Rows are points. Any point is a mix of the corners, with weights that add up to 1. It lies inside the corners' shape when no weight is negative. Is each point inside? If not, which corners have a negative weight?

Corners:
(1): [-0.03 -0.58  0.08]
(2): [ 0.21 -0.20 -0.65]
(3): [0.18 0.30 0.11]
(4): [-0.53  0.32  0.17]
Points:
[-0.23  0.13 -0.09] => inside
[ 0.49 -0.41 -0.38] => outside (4)
[ 0.23  0.10 -0.04] => outside (4)
[ 0.03 -0.38 -0.08] => inside
[-0.23  0.20  0.29] => outside (2)
[-0.15  0.52  0.11] => outside (1)
[-0.33  0.15  0.35] => outside (2)

Corners:
(1): [-0.24 -0.44 -0.70 -0.18]
(2): [-0.20  0.22  0.05  0.11]
(3): [-0.23 -0.07  0.53  0.30]
(4): [ 0.17 -0.11 -0.21  0.41]
(5): [ 0.26  0.19  0.67 -0.15]
Points:
[-0.20 -0.36 -0.55 -0.12] => inside
[-0.08  0.15  0.36 -0.10] => outside (4)
[-0.17 -0.09 -0.01 -0.03] => outside (4)
[-0.11  0.03  0.65  0.04] => outside (4)

Corners:
(1): [0.12 0.17 0.09 0.33 0.13 0.19]
(2): [ 0.60 -0.24 -0.56 -0.43  0.15 -0.40]
(3): [ 0.24  0.20  0.39  0.30 -0.32  0.12]
(4): [ 0.55 -0.40 -0.06 -0.23 -0.12  0.26]
(5): [ 0.07 -0.24 -0.01 -0.73  0.03 -0.10]
(6): [-0.29 -0.54 -0.27  0.27  0.02 -0.11]
(7): [-0.45  0.27 -0.31  0.17 -0.30  0.03]
Points:
[ 0.08  0.57  0.55  0.29 -0.41  0.44] => outside (2, 6)
[ 0.02 -0.01 -0.14 -0.02 -0.25 -0.05] => outside (1)
[ 0.33 -0.14 -0.17 -0.37  0.10 -0.26] => outside (4, 7)
[ 0.33 -0.14 -0.27 -0.46 -0.08 -0.18] => outside (1, 6)

Corners:
(1): [ 0.04  0.04 -0.04  0.38  0.04 -0.13 -0.58  0.06  0.28]
(2): [-0.11 -0.54 -0.13  0.53  0.07 -0.25 -0.53 -0.40  0.41]
(3): [-0.47  0.64  0.05  0.61  0.17 -0.07  0.02 -0.50 -0.40]
(4): [-0.31  0.40 -0.39 -0.09  0.85  0.16  0.43 -0.35 -0.59]
(5): [-0.05 -0.36  0.39 -0.10 -0.41  0.03 -0.13  0.03  0.19]
(6): [-0.17  0.29 -0.39  0.51  0.25  0.20  0.48  0.06 -0.70]
(7): [-0.04 -0.18 -0.05 -0.01 -0.54  0.56 -0.72 -0.23 -0.02]
(8): [-0.44  0.17 -0.48  0.05  0.17 -0.19  0.26 -0.04 -0.02]
(9): [ 0.18  0.07 -0.23 -0.24 -0.35 -0.33 -0.27  0.00 -0.47]
(10): [ 0.47 -0.01 -0.13  0.09 -0.55  0.17 -0.10 -0.16  0.25]
Points:
[-0.03 -0.12  0.01  0.24 -0.32 -0.01 -0.40 -0.12  0.13] => outside (4)
[-0.10  0.11 -0.10  0.26 -0.04  0.03 -0.27 -0.14 -0.01] => inside
[-0.21 -0.10 -0.06  0.17  0.00 -0.03 -0.22 -0.16 -0.10] => outside (10)
[-0.12  0.02 -0.47  0.33  0.30  0.21  0.05 -0.21  0.05] => outside (3, 5, 9)

Corners:
(1): [ 0.17  0.03  0.12  0.63  0.42  0.06 -0.12 -0.55 -0.04 -0.29 -0.23]
(2): [-0.39  0.07  0.20 -0.03  0.68 -0.06 -0.29 -0.65  0.51 -0.19 -0.70]
(3): [-0.30  0.08 -0.73 -0.60 -0.32 -0.15 -0.40  0.04 -0.26 -0.56  0.33]
(4): [-0.02 -0.78 -0.42  0.03  0.17  0.17  0.47  0.33 -0.15  0.26 -0.82]
(5): [ 0.18  0.05  0.17  0.55  0.13  0.27  0.13 -0.05  0.20  0.14 -0.04]
(6): [-0.10  0.41 -0.68 -0.51  0.19 -0.57 -0.04  0.03 -0.53 -0.37  0.38]
(7): [-0.36  0.19  0.00 -0.62 -0.23 -0.39 -0.10  0.38 -0.68  0.18 -0.15]
(8): [ 0.14 -0.02  0.11 -0.39 -0.15 -0.33 -0.43  0.03 -0.07  0.26  0.07]
(9): [ 0.17  0.08  0.11  0.60  0.25  0.00 -0.04 -0.46  0.33  0.55 -0.61]
(10): [ 0.35  0.30  0.02  0.31  0.24  0.38 -0.04 -0.42  0.56 -0.19 -0.55]
(11): [-0.24  0.10 -0.10 -0.35 -0.07 -0.69  0.04  0.16 -0.32 -0.23 -0.17]
(12): [-0.04  0.11  0.22  0.25  0.22  0.15  0.42 -0.81  0.39 -0.19 -0.46]
Points:
[-0.03  0.19 -0.01  0.05  0.12 -0.09 -0.05 -0.26  0.04 -0.08 -0.17] => outside (4)
[-0.05  0.10 -0.16  0.06  0.15 -0.08  0.19 -0.32 -0.07 -0.14 -0.35] => outside (2, 5, 8)
[ 0.04 -0.14 -0.08  0.24  0.20  0.00  0.08 -0.17  0.10  0.26 -0.54] => inside
[-0.05 -0.06 -0.02  0.01  0.29 -0.28 -0.09 -0.03 -0.21  0.09 -0.24] => outside (3, 10, 12)
[ 0.02 -0.14 -0.03  0.39  0.24  0.14  0.10 -0.35  0.31  0.05 -0.60] => outside (6, 7, 8)
[ 0.16 -0.06 -0.03  0.21 -0.06  0.02 -0.15  0.05 -0.13  0.04 -0.23] => outside (2, 6, 12)
[-0.08  0.16 -0.30 -0.18  0.18 -0.24 -0.07 -0.14 -0.16 -0.22 -0.03] => inside
